Every row gives one point. Two turns around zero, p and q, are shown by what they do to some points. Where does a point land after both, in the order given? Backwards means that the second turn is done in reverse. Each puzzle has new turns, and all numbers are rounded.

Turn p:
[ 20  28 -37] -> [-20 -46  -4]
[ 33  -3 -52] -> [-36 -41  29]
[ 10 -31   4] -> [ 0 15 29]
[-56  -6  32] -> [  7  53 -36]
[-8 11 54] -> [ 48  21 -18]
Turn q:
[  8  22 -19] -> [-24  11 -15]
[  2 -37 -39] -> [ 32  38 -20]
[-62  -7 -29] -> [ 29 -22 -58]
[ 29 -11  45] -> [ 1 -5 54]
[22 32 43] -> [-36 -23  39]
Where do these land?
q, then p: [-2  5 22] -> [ 8 19  9]
p, then q: [ -2 -58  13] -> [-38 -41  19]
p, then q: [-38  19  35] -> [-35  34 -25]
p, then q: [  8  37 -52] -> [ 60   3 -23]
p, then q: [ 44 -47   0] -> [ -2 -38  52]
p, then q: [-10  43 -19] -> [ 30  25 -28]

Turn p:
[ -9  29 -22 -12] -> [-21   6  -9 -32]
[ 17   8  45 -18] -> [ 41 -15  25 -15]
[ 15 -48 -44 -42] -> [-53 -52  14  22]
[-35 -10  25  31] -> [15 44 11 24]
[ 20 -13 -19  -3] -> [-12 -24 -12  10]
[  9 -12   2 -10] -> [  0 -15   8   6]
[-16  45  12  53] -> [ 29  54 -37 -14]
Turn q:
[10 97  1 -1] -> [-89  19 -11  34]
[  9 -23 -11  60] -> [  5  23  16 -59]
[  0 -25  31 -22] -> [ 22 -35 -19   2]
[  9 -20  -3 -12] -> [ 23   1 -10   2]
[-24   9   3  13] -> [-13  -9  23  -4]
[-12 -34  -2 -15] -> [ 36 -12   7   4]
[  9  -3 -18 -23] -> [14 14 -8 22]
Where do these land?
q, then p: [  2   3 -40 -24] -> [ 26  14 -34 -11]
p, then q: [ -4  -6  34 -32] -> [  2 -32 -33 -10]
p, then q: [  7  27 -11  39] -> [-6 43  6 22]
p, then q: [-31  -5 -31 -22] -> [-10 -33  32  14]
p, then q: [ 26 -19  48  40] -> [ -9  41 -38 -42]
